Each row of a before or after table is a point. The points were changed in one or more steps. Then noise was added and the rows were shuffled. The steps act on columns, c1 being the first. Name the steps. A step turns or swaps two columns, mirrors them in a line or flattens them onto one, adds a multiple of one to another, or multiplies or shifts one. Angles are multiples of 10 degrees, from the lower column toward the higher: turns from -170 to 170, lines from 10 to 170 but not 90. Use the fewest steps. Two steps may share a column if one is a turn and the other turns, adds or multiplies; they go together, in the order done. Otherwise the lowest column goes first.

Before (14 x 3):
[[ -3 -22 -34]
 [ -4  50 -13]
 [  6  -4  -2]
 [ 23  -7  63]
 [-36  -1  15]
 [-10   9  -6]
 [-13 -12 -18]
 [  7  -4  -5]
 [-18  43   6]
 [  0 -20  36]
 [  2   8  19]
 [-21 -44 -36]
 [ 30  37  25]
 [ 15  13  15]]
After:
[[-41 -43 -49]
 [ 46  -7  64]
 [-18  12  -3]
 [-10  50   2]
 [-26 -17 -20]
 [-35  41  20]
 [ -2 -24 -42]
 [ 17  -2  -7]
 [-73  -1  16]
 [ 11  -5  -5]
 [  0 -18  28]
 [ 61  39  38]
 [ 10   9  26]
 [ 27  14  20]]
Steps: multiply c1 by 2; add 0.3 times c2 to c3

Before, 11 rows:
[[-18  80  17 -42 -54  34  70  -8  11]
 [ 13  12  25  55  -8  20   8  56 -43]
 [-15   8  19   5  22  32   1 -37 -30]
 [-14  10  21 -13  23   1  -1  23 -58]
 [ 42  19   1 -20  -3  31 -11   3 -20]
 [  6  20  59 -11 -23  -6 -43 -17 -26]
 [ 22  -4   2 -15  36 -33  29 -12 -23]
 [-14  27 -42 -35 -62   1  32 -22  -6]
 [ 20 -35   7   0   0  -1  -3  12 -12]
 [-28   5 -23 -25  25  -9  -1   6   1]
 [ -7  33  13  19  -4 -14  -8 -27 -16]]
After (11 x 9):
[[ 42   5  10  -5  19  36  -2   6 -20]
 [  4  26  62 -12   2  -1  39 -17 -27]
 [-19 101 -61 -29  23  43  40  -6  11]
 [-13  -8   8 -10  20   7  20  25 -60]
 [ -6  26  11  16  22 -20   7 -26 -15]
 [-27 -11  -7 -29  14  -1 -24   6   2]
 [ 14  12   3  60   4   2  24  59 -43]
 [ 21 -36 -26 -27  21 -26  11 -14 -21]
 [ 21 -25   6   1 -22   2   7  10 -12]
 [-16  -9   5  18  18  26  18 -36 -32]
 [-18  69 -44 -31 -22  13 -29 -19  -6]]
Steps: add 0.3 times c1 to c5; turn c2 and c5 by 50 degrees; turn c3 and c7 by 70 degrees; turn c4 and c6 by -20 degrees

Before, 13 rows:
[[ 19  -2  -7  -5  14 -13  19 -28 -41  10  38  27 -30  10  44  59  14  41]
 [ 18   7  25   1  39  16 -10 -21   5 -49   0  39  15   5   3  -3  -7  54]
 [ 18  -1  11 -31  -5  10  58 -21  -3  -6  22  30 -37 -24  31  69   2  26]
 [ -1 -30 -19   6  24   8  17  15  -2  11   0 -18 -41   7  17   0 -19 -26]
 [ -7 -44  -4  32  -3  63  11  19 -15  24   1 -12 -36  36 -15   0 -18 -12]
 [ 24 -14  19   6  13   3   7 -19   6 -30  33  27  28  21 -17 -54  35  38]
 [  8  -9  -9 -16  11 -14  54  -6 -50   9 -10  38 -36 -22  13  38   1  47]
 [ 38 -15  12   4  54  29   5 -55  -6  -6  -2  23   7  -2 -23 -12   1  11]
 [  8 -11  29 -25  12  29 -19 -31 -20 -13   2   3  30  22   6 -53  12  25]
 [ 44 -59   1  31 -27  37 -17  39 -12  -3 -15 -11 -35 -22  -9  14 -29 -42]
 [-29 -43 -47  14 -20  37 -23  14  -1  33  -7   5 -21   6 -16  -7  -4 -29]
 [ 14   8   9  15  23  22  19 -54 -20 -37  14  41  47  32  16 -46  -1  13]
 [ -3  22   8  21 -13 -15  52 -26 -36  -7  37 -29 -22 -28  25  78   1  38]]
After:
[[ 16   7   8  38  26  25   9 -52   8 -37  12  -3  47  80  12 -47  -1   8]
 [  7  -9 -10  28  11 -10  20  -4  11   9  -7  22 -40 -63  14  41   0  46]
 [ 15  -4  12  14  -7  12  38 -23  21   0  21  26 -32 -63  34  72   1  30]
 [ 23 -15  13  23  16   3   6 -19   4 -28  38   7  33  56 -20 -55  35  32]
 [-30 -41 -44  12 -18  38 -20  14 -11  30  -4  -9 -21  18 -18  -3  -7 -29]
 [ 43 -59   5   2 -30  34 -17  35  -8   3 -18 -25 -44 -56  -4  14 -36 -42]
 [  4 -10  29  -7  13  35 -24 -33  -8  -8   1  18  29  58   7 -57  11  26]
 [ 14   4  22  37  35  20  -7 -23  -5 -54  -4  13  18  14   4  -1  -9  51]
 [ -3 -44  -4  -3  -2  58   4  21   2  26   0 -24 -40  91  -9   0 -17  -8]
 [ 36 -17  13  20  52  32   3 -54   2  -8   2   3  10  -5 -26 -14   1  12]
 [ -4 -32 -18 -14  22  10  10  19   7  13  -3  -5 -42  17  18   3 -17 -27]
 [ 21  -3  -9  20  16 -14  -7 -30  -1  13  34   6 -26  20  48  58  13  41]
 [  1  24   8 -20 -15 -16  29 -27  13  -4  35 -21 -23 -70  20  78  -1  39]]
Steps: turn c4 and c12 by -70 degrees; multiply c12 by 0.7; flatten c7 and c9 onto the line at 30 degrees; multiply c14 by 2.5
